Each point is reached from the start by the listed moves, each made 0, 1 or 2 times, or once backwards (-1), plus a little noise. Is the number of moves made odd or even? Then give how often each move was made.
In the rows, 128 means zero.

Moves:
(1): [140  85]
(2): [154 130]
Start: [102 105]
Points:
[129 110] => odd (0, 1)
[113  63] => odd (1, 0)
[154 112] => even (0, 2)

Moves:
(1): [146 130 149 141 131 124 174]
(2): [125  96 111 107  96  94 111]
(3): [ 85 111 156 143 152 113 110]
(4): [125 144 105 129 142 117 144]
(5): [138 124 128 110 138  96  91]
(6): [112 168 143 134 126 132 130]
Start: [104 140 167 143 118 141 122]
Points:
[133 197 149 139  89 162 140] => even (0, 0, -1, 0, 0, 1)
[ 77  78 179 156 142 121 102] => even (0, 0, 1, 0, 0, -1)
[ 78 103 220 172 158 168 104] => even (0, -1, 1, -1, 0, -1)

Moves:
(1): [136 121 138 132 125 123 129 131 140 136]
(2): [132 133 123 121 131 121 153 120 140 113]
(3): [137 134 164 117 121 126 130 120 114 164]
(4): [140 132 139 150 142 134 129 117 131 127]
(5): [139 132 134 128 137 123 139 145 123 144]
(6): [148 128 122 129 139 167 131 121 144 132]
(7): [118 108 137 139 130 130 129 119 115 129]
(8): [154 112 123 148 121 145 132 103 119 114]
(9): [128 158 144 137 117 139 134 145 135 134]
Start: [150 116 140 127 131 124 130 132 129 131]
Points:
[223 125 246 195 118 127 199  43  92 146] => odd (0, 2, 2, 2, 0, -1, 1, 2, 1)
[182 106 240 212 137 124 152 101  72 170] => odd (0, 0, 1, 2, 1, -1, 2, 1, 1)
[145  62 156 126 152 136 103 136 147 176] => odd (2, -1, 0, 0, 0, 1, 1, -1, -1)
[186  83 135  83 129 178 146  83 168 144] => even (1, 1, 1, -1, -1, 2, 0, 0, -1)

Moves:
(1): [141 110 143 139 127 142 123 133 123 123 128 136 135 128 124 126 114]
(2): [134 133 136 135 148 119 142 143 124 123 117 131 119 110 115 121 142]
(3): [115 122 129 123 128 124 122 129 111 133 128 130 121 128 119 134 132]
(4): [129 121 124 142 131 125 124 125 133 144 128 133 126 137 134 130 121]
(5): [129 124 128 128 131 120 140 132 139 122 145 132 126 111 139 136 119]
(6): [139 117 120 116 126 140 142 133 127 132 132 111 114 133 125 134 113]
(7): [132 127 137 125 124 129 135 134 123 134 123 120 121 113 133 131 129]
(8): [134 128 132 133 133 133 118 139 123 125 140 138 129 125 135 128 131]
(9): [133 118 129 124 122 120 144 152 122 132 120 146 129 125 124 130 127]
(10): [126 123 116 119 139 127 134 125 113 128 127 118 133 124 138 114 120]
(11): [142 142 121 128 121 123 126 126 116 141 146 124 122 131 112 130 131]
(12): [123 127 116 132 124 140 128 120 127 116 124 140 128 124 134 121 126]
(13): [123 134 124 135 135 138 134 135 143 134 134 128 129 120 118 123 126]
(14): [129 126 127 136 128 131 139 119 118 124 142 130 140 130 121 135 144]
Start: [122 128 131 135 128 128 127 126 112 138 133 115 122 121 137 124 134]
Points:
[170  99  96 141 126 121 221 154  66 160 215 122  82  89  94 165 134] => odd (0, 1, 1, 1, 2, 2, 0, 0, 1, 0, 2, 1, 0, 2)
[166  87  95 103 147 106 172 201   7 205 130 107  69 127 140 123 126] => odd (-1, 1, 1, 2, -1, 2, 1, 2, 2, 2, 1, 0, -1, 0)
[110 147 169 111 151  79 136 183  77 122 116 125  62  53 120 145 180] => even (-1, 2, 2, -1, 1, 0, 1, 1, 0, -1, 0, 0, -1, -1)
[142  53 187 153 155 146 200 248 102  89 130 194  93  26  98 139 117] => odd (2, 2, 2, -1, 2, 1, 0, 1, 2, -1, -1, 1, 1, 0)
[165  36 150 163 127 157 151 184  37 186 126 153 123 136 126 128 101] => odd (2, 0, 1, 2, -1, 1, 1, 1, 2, 1, 0, 0, 0, 1)
[125  78 128 124 218 128 133 175  63 170 120  72  65 103 152 107 101] => even (0, 2, 2, 2, 0, 2, 0, 2, -1, 2, -1, -1, 0, -1)
[134 101 183 166 134 134 184 196 137 154 113 152 157  69 128 121 140] => even (1, 0, -1, 0, 0, -1, 2, 0, 2, 0, -1, -1, 2, 1)

Moves:
(1): [125 133 122 114 128 135 127 138 132 133 121 126 122 128 135 127 124 133
 121 134 139 133 119]
(2): [128 131 128 133 123 148 119 136 118 130 124 139 126 128 120 129 126 119
 124 134 137 122 126]
(3): [126 130 132 123 126 139 131 122 128 126 140 127 137 133 125 129 122 125
 130 120 133 134 129]
(4): [133 133 129 112 139 128 125 130 142 132 145 136 121 122 128 139 115 118
 125 137 124 119 134]
(5): [157 128 124 127 129 125 128 117 126 117 145 122 146 140 124 113 119 127
 131 124 112 103 154]
(6): [129 113 124 127 126 129 130 126 125 123 128 137 127 123 133 129 127 135
 118 119 130 120 122]
(7): [125 123 116 124 128 121 119 131 149 135 145 129 141 117 117 122 107 113
 124 131 130 128 135]
(8): [123 126 131 132 129 130 134 138 129 127 136 129 120 135 136 118 135 123
 123 122 124 136 126]
(9): [131 116 124 118 135 132 132 123 120 135 126 122 128 129 125 121 120 137
 131 116 113 127 129]
(10): [129 132 134 120 128 123 124 137 124 136 129 126 124 118 132 133 125 128
 126 133 122 142 106]
(11): [132 118 131 135 119 124 138 124 118 115 130 117 122 122 132 129 136 126
 117 120 125 124 138]
(12): [134 134 137 130 132 122 119 127 117 117 127 124 123 136 124 121 125 134
 124 121 127 123 135]
(13): [110 131 122 129 119 117 129 116 131 140 137 135 122 117 122 134 123 122
 122 134 143 133 121]
(14): [130 126 135 117 131 130 133 122 124 127 119 128 125 134 118 123 141 138
 135 125 132 123 124]
(15): [122 119 134 128 115 118 134 132 123 127 121 132 127 125 132 132 130 123
 132 124 126 123 134]
(16): [138 120 124 128 119 160 125 128 123 118 117 137 108 140 137 117 129 145
 142 127 120 140 124]
(17): [135 139 124 131 130 136 121 139 125 144 117 135 118 114 127 140 127 139
 146 127 135 129 130]
(18): [126 132 136 135 129 128 129 125 118 122 124 130 131 128 131 120 144 128
 109 132 127 139 140]
(19): [137 121 132 135 131 128 141 124 122 129 111 128 123 142 133 133 135 131
 136 128 138 132 133]
(20): [129 136 130 126 128 129 116 137 152 147 145 135 127 117 120 138 101 137
 123 134 117 125 117]
Start: [127 124 149 132 122 158 135 133 112 128 118 141 136 113 126 110 113 139
 140 121 142 129 123]
Points:
[ 98 174 182 104  93 153 130 143   7 184  51 155 105  64 101 154 142 134
 151 129 211 152  97] => odd (1, 2, 1, 0, 0, -1, -1, -1, 1, 2, 0, 1, 2, 1, 2, -1, 2, 1, 0, -1)
[114 121 173  78 127 154 159 143 119 101 113 111 142 114 168 125 129 112
  92 138 181 198  98] => even (2, -1, 2, 1, -1, 0, 1, -1, -1, 2, 1, 0, -1, 0, 0, 0, -1, 1, 1, -1)
[132 128 175 187 100  81 143 112  89 161 109 158 141 108  80 114 112 142
 156  88 179  95 207] => even (-1, 0, 0, -1, 1, 0, 1, 1, 0, -1, 0, 2, 2, 1, 2, -1, 2, 1, 2, 1)

Moves:
(1): [132 124 128 128 129 135 122 141 129 129 121 127 126 122 134 131 127 117
 129 122 131 125 119 132 127 136]
(2): [111 131 125 116 124 136 127 123 125 117 120 136 127 121 131 126 130 129
 128 141 128 131 141 133 119 124]
(3): [129 121 119 132 130 137 126 114 128 120 131 132 130 132 129 135 127 131
 131 128 124 120 123 126 133 130]
(4): [126 127 127 146 133 128 124 131 124 127 131 123 132 122 120 129 129 122
 133 121 111 120 132 116 141 133]
(5): [113 134 135 131 115 124 120 122 123 124 137 113 131 126 122 133 122 124
 127 142 136 129 127 113 141 122]
(6): [135 134 123 123 136 125 138 131 119 115 125 118 122 110 118 131 128 133
 123 137 133 128 146 114 133 128]
(7): [122 135 126 122 122 121 139 121 131 126 131 128 138 131 128 114 132 132
 136 129 127 124 121 121 138 127]
(8): [136 129 125 133 124 128 123 141 111 122 146 128 136 112 129 136 116 129
 116 143 124 115 126 137 124 135]
(9): [122 127 115 130 124 114 129 128 144 129 126 138 141 138 127 137 127 135
 133 132 117 123 127 140 129 134]
(10): [130 112 125 128 118 129 134 132 124 116 135 133 128 125 126 125 134 130
 124 132 134 127 127 144 140 113]
(11): [129 133 121 131 122 135 138 125 128 122 130 130 132 134 131 134 122 126
 126 131 135 134 137 127 133 123]
(12): [122 133 119 131 150 128 129 123 111 129 129 115 123 128 129 133 125 120
 136 129 133 134 137 122 142 119]
(13): [126 117 128 130 121 117 128 123 127 123 122 138 131 127 130 137 126 124
 120 119 132 125 123 137 121 125]
(14): [136 129 131 137 119 132 136 123 126 119 119 130 143 137 134 137 129 130
 131 137 121 127 127 118 118 139]
(15): [112 139 128 121 109 141 138 139 120 136 133 136 129 131 128 144 135 135
 128 120 112 134 109 142 127 133]
(16): [141 119 130 132 130 121 130 123 118 137 116 143 126 118 131 125 127 136
 119 135 131 137 123 119 131 132]
(17): [131 133 134 125 122 123 130 123 128 124 126 140 129 128 117 126 135 123
 142 124 130 137 127 127 127 122]
(18): [128 127 137 117 127 128 139 133 126 130 119 128 129 132 131 126 122 144
 134 110 127 144 133 135 139 131]
(19): [138 125 127 114 111 130 132 130 130 128 132 122 124 127 144 134 129 126
 134 120 117 124 126 118 118 127]
(20): [126 120 131 130 132 128 126 122 146 120 134 126 122 136 134 122 116 127
 124 125 113 131 129 140 124 115]
(21): [120 125 129 126 132 115 134 130 123 134 131 129 128 121 119 125 126 124
 127 130 126 127 132 132 137 136]
(22): [132 129 137 136 133 123 132 130 120 124 126 133 131 132 124 124 119 125
 118 137 119 120 134 126 137 128]
(23): [131 130 136 124 125 129 132 122 133 131 128 127 124 124 139 132 135 132
 124 130 129 128 127 138 131 125]
(24): [126 129 129 136 121 124 132 123 126 130 122 125 120 136 131 136 121 129
 133 121 126 119 126 129 121 130]
Start: [126 116 138 114 143 126 131 141 127 130 131 120 135 131 111 134 110 127
 134 128 138 135 114 119 139 131]
Points:
[115 115 131  93  58 141 182 172 157 159 107 160 186 118 166 195 112 177
 148 122   7 161  89 113 132 227] => even (1, 1, 0, 2, 0, 0, 0, 0, 2, -1, 1, -1, -1, 2, 2, 2, -1, 1, 2, 1, 2, -1, 1, -1)
[142 104 113  48 203 150 144 115  80 126  37 111  86  84 158 140 122 115
 167  95 209 183 161  76 118 134] => even (2, 2, 1, -1, -1, 1, 0, -1, -1, -1, 0, 2, 1, 0, -1, 1, 0, 1, 1, -1, 0, -1, 0, 0)
[136 111 167 169 128 172 172 135 167  97 115 122 124 193 130 137 106 100
 161  61  86 127  82 165 151 101] => even (2, -1, 0, 1, -1, 0, 1, -1, -1, 1, 1, 0, 0, 1, 1, -1, 1, 0, -1, 2, -1, 1, 1, 2)

Moves:
(1): [132 119 140 131 125 137 129 121 122 131 127 128 126 125 124 129 125 126
 128 123 134 130 130 120]
(2): [131 132 130 126 126 135 119 131 131 120 125 137 127 119 126 132 133 135
 133 137 130 132 135 126]
(3): [132 115 122 144 150 145 127 129 153 130 139 133 104 118 129 123 128 135
 127 123 127 125 126 134]
(4): [122 124 133 124 132 132 131 133 119 118 121 112 122 124 131 127 115 124
 128 127 149 117 114 145]
(5): [111 138 129 124 154 142 144 129 132 121 127 135 130 114 139 124 115 105
 128  96 114 137 146 134]
(6): [120 121 126 120 127 122 108 127 155 135 120 125 140 126 137 136 127 142
 116 130 140 124 123 140]
(7): [139 135 138 125 128 128 124 143 120 135 138 120 119 125 130 132 128 124
 139 137 131 133 135 127]
(8): [122 144 148 126 125 130 130 134 141 122 136 134 127 149 130 130 127 122
 131 124 127 135 114 131]
(9): [129 120 132 125 128 130 121 125 134 118 133 113 137 130 129 142 125 135
 133 138 129 130 134 114]
(10): [101 127 139 125 134 116 132 118 118 136 132 127 127 123 127 137 126 138
 124 125 124 123 140 127]
(11): [117 143 126 139 116 118 135 123 139 121 137 126 142 118 117 137 101 123
 129 111 138 117 130 117]
(12): [133 137 123 128 149 135 123 124 125 135 130 126 131 131 133 137 117 127
 122 142 115 127 123 130]
(13): [131 120 129 131 128 137 128 127 121 120 155 124 131 137 118 121 122 137
 122 117 127 132 126 150]
(14): [127 125 120 120 120 126 134 130 130 133 110 124 127 130 132 120 115 133
 128 130 121 129 114 130]
(15): [138 123 141 146 112 136 131 107 131 117 126 137 119 126 139 126 113 145
 149 129 120 135 136 142]
(16): [123 117 134 135 125 133 138 122 140 124 127 127 126 142 116 129 130 122
 123 150 129 119 126 135]
(17): [132 110 128 125 127 121 131 138 122 126 142 133 133 124 132 113 124 131
 134 134 128 120 136 132]
(18): [130 133 117 117 126 134 161 102 132 118 150 127 132 119 130 137 143 126
 116 140 136 137 128 141]
(19): [131 125 128 113 121 134 132 117 127 116 124 126 122 140 120 121 129 137
 127 122 127 118 132 121]
(20): [128 130 118 143 111 142 115 129 126 117 130 129 130 120 138 124 121 114
 129 123 130 129 131 123]
(21): [135 123 131 117 123 133 137 134 124 128 120 138 126 122 130 137 125 129
 126 125 117 130 123 140]
(22): [123 121 114 112 125 114 118 118 133 129 143 128 133 117 130 121 111 128
 113 136 127 132 122 134]
(23): [132 136 134 140 119 121 131 115 133 134 136 122 133 127 129 112 135 121
 112 135 115 130 115 127]
(24): [124 129 123 116 122 142 113 106 121 143 136 129 127 119 127 125 141 125
 140 124 119 126 124 119]
Start: [132 124 126 136 128 131 130 126 137 117 126 128 146 121 115 115 140 132
 136 103 127 122 110 125]
Points:
[138  88 214 172 160 113 164  74 156 141 191 179  80 151 115 102 154 196
 106  99  72 158  92 140] => even (2, -1, 2, -1, -1, -1, -1, 2, 0, 2, -1, 0, 0, -1, 1, -1, 0, 0, 0, -1, 1, 1, 1, -1)
[141  66 177  13 135 245 156  75 248  89  97 197 143 114 155 116 209 168
 173  67  76 150 134 110] => odd (2, 2, 1, -1, 2, 2, -1, 2, 2, -1, -1, -1, -1, 1, 0, 0, 2, 1, 2, -1, 2, -1, 0, 2)
[135 123  63 151 215 249 180  97 213  69 207 188 110  86 140 115  65  37
 106 107  53 160 123 167] => odd (0, 0, 2, -1, 2, -1, 0, 1, 0, -1, 0, 2, 0, 0, 0, 2, 0, 1, 0, 2, 1, 2, -1, 0)

Moves:
(1): [113 128 127 133 134 134 130 131 121 130 131 122 133 134 124 117 136 117
 138 127 120 129 130 122]
(2): [122 138 124 134 125 140 124 125 126 136 133 125 122 117 133 123 125 131
 137 132 125 129 130 128]
(3): [125 131 127 129 139 131 124 125 121 130 127 132 122 122 127 130 138 126
 130 124 130 141 128 128]
(4): [120 123 127 131 129 121 125 136 124 119 122 128 132 129 128 126 130 127
 123 129 122 122 130 127]
(5): [126 140 122 135 125 126 124 119 132 130 128 126 138 129 138 129 136 125
 136 144 130 134 135 125]
(6): [126 129 131 133 131 133 124 131 123 126 132 130 122 129 126 129 137 125
 127 126 128 116 131 122]
(7): [135 126 128 130 132 133 131 126 133 120 126 125 125 126 128 128 138 124
 119 134 120 135 124 140]
(8): [118 134 130 122 125 126 129 134 128 138 121 123 115 119 120 134 139 121
 139 125 129 124 131 128]
(9): [133 115 118 131 122 124 119 136 123 130 133 127 117 131 121 120 137 125
 132 120 125 129 131 124]
(10): [115 129 127 125 128 131 119 125 132 122 136 122 118 129 120 120 137 120
 132 110 120 130 138 125]
(11): [127 121 129 125 119 130 128 131 132 132 125 115 119 119 126 125 135 115
 120 126 134 132 123 119]
(12): [129 136 127 129 131 135 145 128 126 124 136 124 126 123 134 123 127 123
 125 129 126 136 141 121]
(13): [124 126 127 126 126 127 127 138 126 123 127 124 130 144 136 140 121 132
 124 119 123 130 127 141]
(14): [116 130 131 134 130 128 132 127 122 127 123 115 121 125 123 110 139 132
 128 125 139 122 135 121]
(15): [130 132 126 129 118 139 127 139 136 130 108 127 131 133 117 137 126 126
 125 125 128 135 120 128]
(16): [127 133 126 130 125 129 136 118 129 135 126 127 126 129 134 128 133 131
 123 128 115 136 129 121]
(17): [120 132 131 142 134 119 124 129 141 136 135 125 122 124 133 123 129 128
 133 135 126 118 133 119]
(18): [115 121 138 146 118 125 125 126 118 120 123 130 135 129 118 136 142 124
 127 126 126 129 130 134]
(19): [111 106 123 119 128 143 135 134 118 143 131 140 121 127 116 128 143 139
 124 134 137 117 140 117]
(20): [129 136 127 129 128 127 140 115 142 130 125 133 119 126 138 124 118 119
 125 133 139 125 125 128]
(21): [136 117 138 123 139 136 126 133 132 125 120 133 128 126 140 130 125 131
 132 137 121 134 139 121]
(22): [130 126 128 123 125 129 120 136 120 140 132 134 128 127 131 116 142 132
 137 115 131 128 132 128]
(23): [129 128 129 127 133 127 128 129 129 134 115 127 138 131 124 125 120 125
 123 133 134 125 135 136]
(24): [126 120 125 129 139 126 131 131 132 120 122 127 138 124 127 135 133 130
 127 124 121 120 131 132]
Start: [106 122 124 135 125 127 122 132 118 121 112 110 112 127 137 131 117 126
 147 128 116 123 119 135]
Points:
[ 53 140 118 192  64 106 143 136 138 171 123  61  31 116 172 108 165 102
 145 114 124  87 109 105] => odd (0, 1, -1, 0, 0, 1, 0, 1, 1, -1, 2, 0, 2, 1, 0, 2, 2, 1, 0, 2, -1, 1, -1, 0)
[ 21 102 111 176  36 144 112 136 142 127  59  78  60 114  95 109 174  82
 126 107 137 112 148  83] => odd (-1, 1, -1, 2, 1, 0, -1, 0, 1, 2, 2, 0, 0, 1, 2, 1, 0, 2, 1, 2, 0, 0, 0, 0)
[  7  68 143 175 111 175 122 152  76 165 134  89  66 123 154  75 239  97
 161 143 124 124 172 115] => even (2, 1, 0, 0, 1, 0, 2, 0, 0, 0, 2, 0, 2, 1, -1, 0, 1, 2, 2, 1, 1, 2, 0, -1)
[ 76  80 133 130 188 141 104 205 112  96 111 111  57 122 120 102 189 165
 130  91 104 119 166 121] => odd (-1, -1, 2, 2, -1, 0, 2, 0, 0, 1, -1, 1, 1, 2, 1, -1, 2, -1, 1, -1, 1, 1, -1, 0)
[ 46 126 127 153 221 199 143 156 121 155 127 103  66 127 127  19 185 107
 164  85 117  93 220  85] => even (2, 0, 1, -1, -1, 2, 1, -1, 0, 2, -1, 2, 0, 2, 1, 0, 2, -1, 1, 1, 1, 2, 2, 1)
[ 89 159 154 106  91 169 167 123 139 120  57 116  66 166 138 159 114 125
 125  52 109 169 138 158] => even (-1, -1, 0, -1, -1, 0, 0, 1, -1, 2, -1, 1, 2, 1, 2, 2, -1, 1, 0, 2, 1, 1, 0, -1)

Moves:
(1): [129 127 134 129 124 128 136 134 129 135 129 118 132 112 130 127 130 133
 141 132 135 130 137 126 129 124 130]
(2): [121 127 121 124 121 137 127 125 130 120 126 120 127 123 125 134 126 126
 131 131 128 124 131 132 139 122 126]
(3): [128 123 129 145 132 116 137 128 129 127 139 137 136 149 127 126 128 127
 120 120 125 131 124 136 131 130 117]
(4): [129 129 122 126 128 124 131 129 123 127 132 127 124 127 125 126 125 133
 131 131 124 130 129 130 132 125 129]
(5): [121 140 120 136 126 125 128 135 129 135 129 130 119 124 138 127 118 129
 119 124 124 136 114 133 114 125 129]
(6): [129 127 129 124 122 135 127 134 125 135 121 126 121 127 125 126 128 122
 132 132 126 128 126 127 132 124 120]
(7): [124 126 139 132 127 121 133 123 129 122 127 121 128 128 121 118 130 132
 125 125 132 126 121 127 124 129 128]
(8): [125 133 134 122 122 125 119 127 129 129 131 128 123 127 128 126 128 120
 135 116 121 127 122 121 131 126 130]
(9): [130 130 122 132 134 130 131 120 127 126 118 130 136 125 130 129 119 127
 131 132 130 131 135 122 124 119 126]
(10): [132 124 132 143 127 130 133 129 139 130 134 132 129 125 123 122 133 137
 127 120 122 116 127 125 122 131 132]
(11): [119 117 133 118 118 124 130 123 127 124 129 139 139 116 128 128 132 124
 135 125 134 126 134 123 126 148 122]
(12): [126 132 132 127 129 122 127 131 122 131 128 131 133 115 127 130 128 128
 129 130 125 121 133 129 131 125 128]
(13): [121 119 132 127 135 133 128 131 125 122 130 139 129 143 129 129 134 132
 133 135 130 126 134 114 129 122 121]
(14): [129 127 129 128 123 129 130 129 121 132 130 125 124 129 130 128 123 130
 129 124 121 125 129 121 125 126 128]
(15): [122 118 136 126 137 112 141 128 132 133 123 130 120 143 124 127 130 139
 126 115 133 118 123 132 118 126 132]
(16): [114 129 137 117 127 132 137 125 126 128 128 122 111 131 118 128 132 135
 124 127 123 133 126 133 121 133 130]
(17): [129 126 123 136 132 129 132 116 122 123 132 141 126 138 118 123 139 123
 118 116 138 128 123 129 127 127 137]
(18): [127 131 122 129 122 127 121 130 126 123 120 130 120 125 130 127 131 124
 126 123 124 132 120 127 131 131 129]
(19): [121 131 133 132 129 136 122 123 122 119 126 129 128 135 128 131 129 125
 136 127 133 126 124 136 137 141 130]
(20): [128 134 131 122 128 134 136 122 128 112 122 130 130 136 127 133 142 123
 129 129 144 119 136 118 134 133 130]
(21): [127 128 125 136 126 122 127 133 130 135 130 131 133 130 122 124 125 126
 129 134 126 129 137 128 126 126 136]
(22): [134 129 123 131 136 125 134 138 132 124 131 135 129 132 131 129 119 119
 129 131 120 134 137 134 124 128 127]
(23): [132 133 125 125 119 131 123 135 126 129 124 122 132 129 128 129 134 130
 131 128 123 133 125 137 120 128 128]
(24): [126 132 138 121 113 132 127 125 128 134 126 133 121 123 142 120 125 128
 125 125 124 134 120 135 125 125 133]
Start: [116 135 135 126 134 123 124 119 123 130 128 118 135 129 125 134 127 141
 119 128 138 128 116 137 120 129 120]
Points:
[ 84 143 164 145 144 104 129 115 104  81 124 150 100 215 136 127 171 112
 121  74 183 107  80  87 149 118 122] => even (1, 0, 1, -1, 1, 0, 1, 2, -1, -1, -1, 0, 2, 1, 1, -1, 1, 2, 1, 2, 0, 0, -1, 0)
[105 134 147  93  60 150 170 155 144 119 142  33  87  27 101 117 120 175
 156 128  81 138 124 148  99 148 125] => odd (2, 2, -1, 2, 0, 0, 2, 0, -1, 2, 1, -1, -1, 2, -1, 2, -1, 1, -1, 0, -1, 2, 1, 0)
[120 130 123 130 127 146 106  98  89 140 149 153 115 182  96 118 149 155
 126  99 126 114 103 107 100 131 160] => odd (-1, -1, -1, 2, 0, 0, -1, 1, 0, 1, 0, -1, 1, 2, 0, 0, 2, -1, 1, 0, 1, -1, 1, 0)
[105 136 117 110 153 146 164 108 129  78 120 122 105 123 125 140 141 151
 109 156 152 167 141 117 120 130 114] => even (1, 0, 0, 1, 0, -1, 0, -1, 1, 0, 0, -1, 1, -1, -1, 2, 0, 2, -1, 1, -1, 1, -1, 0)
[ 67 114 183 165 132  70 130 167 130 135 179 180 122 186 133 127 114 153
 116  56  43 106  86 147  76 164  92] => odd (-1, 0, 2, -1, 1, -1, 0, 2, -1, 2, 1, 2, 2, 2, 1, 1, -1, 1, 1, -1, 0, 2, 1, 0)
[139 162  46 249 153 136 108 192 146 136 141 145 157 173 132 137  52 116
 142 165  65 171 122 181 125  94  85] => odd (0, 1, 2, 2, 2, 2, -1, 0, 2, 2, -1, -1, 1, -1, -1, -1, -1, 1, 2, -1, 2, 2, 1, -1)
[112 180 136 195 123  69 137 136 135  94 118 160 167 129 108 115 175  95
 138  52 178 121 102 156  79 185 185] => even (2, -1, 0, -1, 2, -1, 1, 2, 0, 1, 1, 1, -1, -1, 1, -1, 2, 2, 2, 2, 2, 2, 2, -1)
